Rows are points. The window is the flat piece filled in between its corners: a triangle in 3 columns, a solid with four corners in 4, and so on. A path goes straight from each point to the next, and from the last back to the first. List the points from which the path goes on through the window.

Window (3 x 3):
[[ 0.34 -0.05  0.00]
 [ 0.54  0.34  0.20]
 [-0.33 -0.28  0.02]]
Path:
(1): [ 0.67  0.57 -0.11]
(2): [ 0.28  0.05 -0.05]
(3): [ 0.56 -0.23  0.32]
(4): [-0.25 -0.26  0.37]
(5): [-0.13 -0.11 -0.43]
(6): [ 0.36  0.48 -0.04]
(7): [ 0.55 -0.03  0.44]
(8): [-0.17 -0.35  0.08]
(9): [-0.18 -0.03 -0.35]
(10): [0.34 0.26 0.00]
(11): [ 0.24 -0.07  0.51]
(12): [0.64 0.18 0.57]
Through the window after points: 2, 4, 6, 10

Window (6 x 6):
[[ 0.27 -0.07 -0.62  0.06 -0.22 -0.14]
 [-0.40 -0.59 -0.08 -0.08 -0.42 -0.05]
 [ 0.20 -0.14  0.16 -0.33 -0.20 -0.06]
 [ 0.05  0.48  0.02 -0.23  0.44  0.43]
 [-0.06 -0.19  0.41 -0.45  0.78  0.46]
 [ 0.50  0.14  0.39  1.11  0.34 -0.08]]
Path:
(1): [-0.25 -0.08  0.00 -0.01  0.38 -0.56]
(2): [ 0.06 -0.05  0.13 -0.16  0.18 -0.31]
(3): [ 0.16 -0.17 -0.05 -0.15 -0.13  0.30]
(4): [ 0.21 -0.24  0.18 -0.07  0.12  0.82]
(5): [-0.19 -0.01  0.40 -0.27  0.43  0.00]
(6): [-0.35  0.41  0.05 -0.17  0.51 -0.32]
(7): [ 0.26  0.22 -0.01 -0.18  0.23  0.62]
(8): [ 0.04 -0.39  0.02  0.14 -0.29  0.73]
Through the window after points: 2, 6

Window (9 x 9):
[[-0.69 -0.05 -0.04  0.15  0.06 -0.52  0.00  0.07  0.03]
 [ 0.39  0.15  0.12  0.25  0.26  0.13 -0.34 -0.40  0.00]
 [ 0.27 -0.31 -0.35 -0.34  0.47 -0.23  0.11 -0.26 -0.06]
 [ 0.05  0.11  0.24  0.33  0.01  0.35  0.82  0.18 -0.17]
 [-0.26  0.11 -0.39  0.61  0.10  0.28 -0.12 -0.19 -0.07]
 [-0.38  0.11  0.03 -0.07  0.08  0.63  0.01 -0.59 -0.12]
 [-0.52 -0.36 -0.23  0.33 -0.53 -0.55  0.45  0.02  0.16]
 [-0.02 -0.51 -0.01 -0.11  0.83 -1.17  0.40 -0.64  0.22]
 [-0.77 -0.57  0.24  0.42  0.02  0.33 -0.18  0.30  0.56]]
Path:
(1): [-0.29 -0.69  0.19  0.24  0.36 -0.67 -0.02 -0.04 -0.42]
(2): [-0.35  0.06 -0.21 -0.02  0.26 -0.41  0.37 -0.40  0.69]
(3): [-0.15  0.17 -0.06  0.04  0.01  0.15  0.33 -0.15  0.59]
(4): [-0.07 -0.49  0.15  0.44  0.10  0.19  0.21 -0.03 -0.38]
(5): [-0.54 -0.51  0.28  0.52 -0.04  0.15 -0.02  0.14 -0.04]
(6): [-0.46  0.01  0.04  0.32 -0.04  0.19  0.23 -0.02  0.35]
(7): [-0.14  0.18 -0.38 -0.13  0.16  0.03  0.28 -0.19  0.42]
(8): [-0.11 -0.45 -0.03  0.07  0.17 -0.12  0.08 -0.14 -0.11]
Through the window after points: 1, 7

Window (12 x 12):
[[ 0.39 -0.02  0.31 -0.46 -0.48 -0.47 -0.28 -0.48  0.19 -0.06 -0.15 -0.36]
 [-0.62 -0.67  0.47  0.28 -0.22 -0.51  0.21 -0.21  0.10 -0.15  0.54 -0.05]
 [-0.18  0.78 -0.50  0.33 -0.17  0.18  0.51  0.54 -0.34  0.13 -0.32 -0.03]
 [ 0.01 -0.09 -0.20 -0.42 -0.02 -0.55 -0.02 -0.37 -0.32  0.67 -0.45 -0.37]
 [ 0.07 -0.57 -0.54 -0.64  0.05 -0.11  0.41  0.10 -0.20  0.25 -0.05 -0.03]
 [-0.26 -0.09 -0.94 -0.62  0.09 -0.05 -0.59  0.00  0.37 -0.43 -0.49  0.14]
 [-0.38 -0.70  0.17 -0.26  0.81 -0.09  0.42 -0.47  0.04 -0.67  0.46  0.35]
 [-0.16  0.29  0.24 -0.25  0.57 -0.18 -0.47  0.42  0.03 -0.05 -0.08 -0.20]
 [ 0.68  0.27 -0.03  0.49  0.28 -0.21 -0.49  0.00  0.44  0.56 -0.20 -0.13]
 [ 0.09 -0.53 -0.27 -0.25 -0.03 -0.45  0.15 -0.05 -0.68  0.22 -0.18  0.24]
 [ 0.41  0.41 -0.61  0.25  0.39 -0.03 -0.24 -0.29  0.45 -0.10  0.83  0.36]
 [-0.55 -0.27 -0.28  0.12 -0.69  0.62 -0.13 -0.01 -0.30 -0.02  0.01 -0.24]]
Path:
(1): [ 0.04  0.29 -0.07  0.14  0.02  0.10 -0.05 -0.27  0.25  0.30  0.24  0.58]
(2): [-0.08 -0.37 -0.10 -0.51 -0.21 -0.24 -0.16 -0.28 -0.35  0.42 -0.18  0.72]
(3): [ 0.16 -0.25 -0.35  0.21  0.26 -0.46  0.33  0.17 -0.41 -0.10 -0.06 -0.75]
(4): [ 0.04  0.17 -0.43  0.47 -0.01 -0.04  0.13  0.22 -0.40 -0.30 -0.18 -0.56]
(5): [-0.12  0.32 -0.18  0.08 -0.06 -0.05  0.19  0.17  0.03  0.27 -0.07  0.16]
(6): [-0.36  0.04  0.03 -0.42  0.00 -0.17 -0.14 -0.08 -0.09  0.54  0.07  0.68]
(7): [ 0.27 -0.33 -0.53 -0.11 -0.01 -0.05  0.06 -0.01  0.04 -0.37 -0.16 -0.61]
(8): [ 0.12  0.02 -0.39  0.20  0.36 -0.20 -0.02 -0.01 -0.02 -0.29 -0.05 -0.28]
(9): [-0.27 -0.02 -0.12 -0.68 -0.13  0.23 -0.10 -0.03  0.05  0.43 -0.13  0.65]
(10): [-0.07 -0.22  0.03 -0.36  0.12  0.02 -0.02 -0.18  0.11  0.16 -0.01  0.25]
(11): [ 0.04 -0.17 -0.35 -0.03  0.45 -0.40  0.12  0.13 -0.18 -0.15  0.05 -0.36]
(12): [ 0.28 -0.23 -0.61 -0.05  0.32 -0.48 -0.19 -0.11  0.05 -0.42  0.59 -0.36]
Through the window after points: 2, 4, 6, 10, 12

Window (14 x 14):
[[-0.01 -0.24  0.66  0.00  0.05  0.33  0.31  0.01 -0.06 -0.27  0.41  0.52
  -0.27 -0.32]
 [ 0.44  0.87 -0.98 -0.30  0.07  0.09 -0.16  0.03 -0.51  0.57 -0.15 -0.04
  -0.47  0.10]
 [-0.39 -0.25 -0.09  0.08  0.56 -0.02 -0.16  0.16  0.68 -0.17 -0.17 -0.40
  -0.06 -0.33]
 [-0.19 -0.22  0.28  0.02  0.25 -0.29  0.28 -0.01  0.02 -0.14 -0.73 -0.49
  -0.03 -0.15]
 [ 0.61  0.11 -0.39 -0.62 -0.20  0.38 -0.25  0.08 -0.12  0.58  0.10 -0.50
  -0.45  0.07]
 [-0.17  0.17 -0.46  0.38 -0.36 -0.52 -0.33 -0.21 -0.29 -0.25 -0.55 -0.27
  -0.33 -0.09]
 [-0.05 -0.17  0.03  0.07  0.44 -0.44  0.09 -0.22 -0.33 -0.21 -0.27 -0.60
  -0.62 -0.36]
 [ 0.25  0.54  0.40  0.49 -0.13  0.07 -0.09 -0.15  0.71  0.12  0.12 -0.20
  -0.32 -0.70]
 [-0.07 -0.07  0.14  0.14  0.01 -0.03  0.51  0.05 -0.39  0.32  0.74  0.30
  -0.07 -0.15]
 [-0.15  0.37 -0.45 -0.36  0.06  0.55  0.06 -0.60 -0.34  0.17  0.22 -0.44
  -0.39 -0.34]
 [ 0.68 -0.10 -0.32 -0.31  0.02 -0.48  0.14  0.41  0.16 -0.16  0.09 -0.09
   0.37 -0.26]
 [-0.02  0.23 -0.41 -0.56 -0.42 -0.44  0.16 -0.29  0.88 -0.27 -0.02 -0.33
  -0.75 -0.02]
 [ 0.58 -0.12 -0.16  0.34 -0.38 -0.13  0.42 -0.33  0.53 -0.19  0.14  0.43
  -0.44  0.29]
 [ 0.40 -0.54 -0.17 -0.59 -0.12 -0.44 -0.34 -0.31 -0.01  0.38 -0.26  0.43
   0.29 -0.16]]
Path:
(1): [ 0.03 -0.26 -0.31 -0.08  0.11 -0.18  0.36  0.07  0.12  0.12 -0.32 -0.21
 -0.37 -0.31]
(2): [ 0.10 -0.54 -0.41 -0.10 -0.54 -0.22  0.50 -0.36  0.33  0.15 -0.35  0.18
 -0.31 -0.78]
(3): [ 0.33  0.22 -0.10  0.04 -0.01 -0.05 -0.01 -0.21  0.16 -0.10  0.18  0.01
 -0.32  0.28]
(4): [ 0.32  0.09  0.04 -0.17  0.12 -0.09 -0.38 -0.34  0.07  0.10  0.00 -0.08
  0.18  0.23]
(5): [-0.20 -0.47 -0.34 -0.01 -0.08 -0.19  0.54  0.24  0.37  0.02 -0.12  0.15
 -0.58 -0.83]
(6): [ 0.08 -0.58 -0.63 -0.30 -0.13  0.15  0.03  0.01  0.26  0.12 -0.26  0.10
 -0.77 -0.78]
(7): [ 0.26  0.24  0.28 -0.14  0.09 -0.41  0.04 -0.14 -0.07 -0.03  0.00 -0.23
  0.22  0.23]
(8): [ 0.09  0.37  0.59 -0.03  0.04 -0.21 -0.34 -0.35 -0.21 -0.23 -0.27 -0.22
  0.32  0.26]
Through the window after points: 2, 4, 6, 8

Window (14 x 14):
[[ 0.04  0.20 -0.11 -0.49  0.60 -0.07  0.22  0.19  0.18  0.56  0.20  0.23
  -0.12  0.02]
 [ 0.13  0.23 -0.44  0.67  0.29  0.06 -0.34 -0.36 -0.33  0.73  0.45  0.36
   0.02  0.07]
 [ 0.17 -0.51 -0.05 -0.73 -0.04 -0.37 -0.52 -0.12 -0.09  0.23 -0.38  0.07
   0.19  0.25]
 [ 0.20 -0.09  0.20 -0.07  0.27 -0.04  0.24 -0.08  0.07 -0.38 -0.01  0.17
   0.65  0.50]
 [-0.06  0.48  0.30 -0.02  0.32  0.35  0.00  0.65 -0.18  0.17 -0.74 -0.30
  -0.72 -0.41]
 [ 0.16 -0.20 -0.70  0.14  0.06  0.22  0.18  0.20 -0.07 -0.16 -1.01 -1.21
   0.08  0.03]
 [-0.21 -0.52  0.18  0.28  0.42 -0.31 -0.28  0.19  0.56 -0.04 -0.23  0.01
  -0.03  0.04]
 [-0.25 -0.02 -0.40  0.54 -0.41  0.07  0.55 -0.19 -0.04 -0.03  0.04  0.78
   0.04 -0.09]
 [ 0.09  0.38 -0.16  0.53 -0.38  0.11  0.50  0.06  0.30 -0.03 -0.34  0.41
  -0.41  0.43]
 [-0.12 -0.18 -0.15  0.03  0.00 -0.52  0.29  0.23 -0.22 -0.21 -0.09  0.22
   0.22  0.61]
 [-0.25  0.49  0.30 -0.04 -0.05 -0.34  0.10 -0.19  0.17  0.85  0.41 -0.28
  -0.78 -0.67]
 [ 0.40  0.56 -1.11  0.19 -0.34  0.41 -0.39  0.12 -0.42 -0.53  0.39  0.18
   0.30  0.16]
 [ 0.32 -0.82  0.20  0.17  0.05  0.56  0.15  0.55  0.24  0.33  0.54  0.49
   0.13  0.42]
 [ 0.14 -0.09  0.28  0.35  0.69  0.20  0.02  0.04  0.11 -0.48  0.06 -0.02
  -0.96 -0.09]]
Path:
(1): [-0.29 -0.33  0.35 -0.44  0.21  0.32  0.16 -0.11  0.11 -0.75 -0.09 -0.13
 -0.10  0.57]
(2): [-0.71  0.13  0.39  0.01  0.06 -0.14 -0.07  0.05 -0.33  0.22 -0.66 -0.41
 -0.17  0.65]
(3): [ 0.60 -0.28 -0.72  0.16  0.07 -0.18  0.34  0.22  0.10 -0.27  0.21  0.28
  0.26  0.01]
(4): [ 0.47  0.29 -0.22  0.04 -0.01 -0.20 -0.11  0.53 -0.11  0.07  0.05  0.19
 -0.18 -0.07]
(5): [-0.41  0.02 -0.41  0.01  0.22  0.61  0.20 -0.37  0.00 -0.09 -0.04  0.01
  0.15  0.35]
(6): [-0.28  0.23 -0.19  0.07  0.32  0.09  0.00  0.01  0.20  0.25  0.07 -0.17
 -0.29  0.27]
(7): [ 0.36 -0.26  0.00  0.23  0.20 -0.02 -0.05  0.05 -0.23  0.12  0.05  0.33
 -0.08 -0.33]
(8): [ 0.53  0.05 -0.14  0.16  0.03 -0.35  0.20  0.36  0.26 -0.14 -0.07  0.32
  0.18  0.02]
(9): [-0.38 -0.11  0.08 -0.01  0.18  0.22  0.17 -0.25 -0.21 -0.07 -0.04  0.04
  0.17  0.42]
(10): [-0.51  0.06  0.07 -0.22  0.40  0.69 -0.15  0.11 -0.25  0.02  0.23 -0.11
 -0.33  0.51]
(11): [ 0.63  0.07 -0.09  0.19 -0.04 -0.45  0.18  0.14  0.15 -0.18 -0.44  0.19
  0.40 -0.16]
(12): [ 0.17 -0.24  0.41  0.19  0.22 -0.35 -0.08  0.32  0.28  0.18 -0.34  0.31
 -0.26 -0.21]
(13): [-0.26 -0.06 -0.54  0.21  0.23  0.46 -0.04  0.01 -0.03  0.02  0.20 -0.29
  0.11  0.41]
(14): [-0.60 -0.11 -0.17 -0.53 -0.47  0.48  0.16  0.37 -0.29 -0.28 -0.35  0.29
 -0.33  0.96]
(15): [ 0.41  0.11 -0.24  0.44  0.31 -0.48  0.02 -0.18  0.12  0.13 -0.10 -0.05
  0.07 -0.33]
(16): [ 0.50  0.12 -0.50  0.49 -0.03 -0.49  0.11  0.40  0.04  0.77 -0.21  0.42
  0.20 -0.39]
Through the window after points: 2, 4, 8, 10, 12
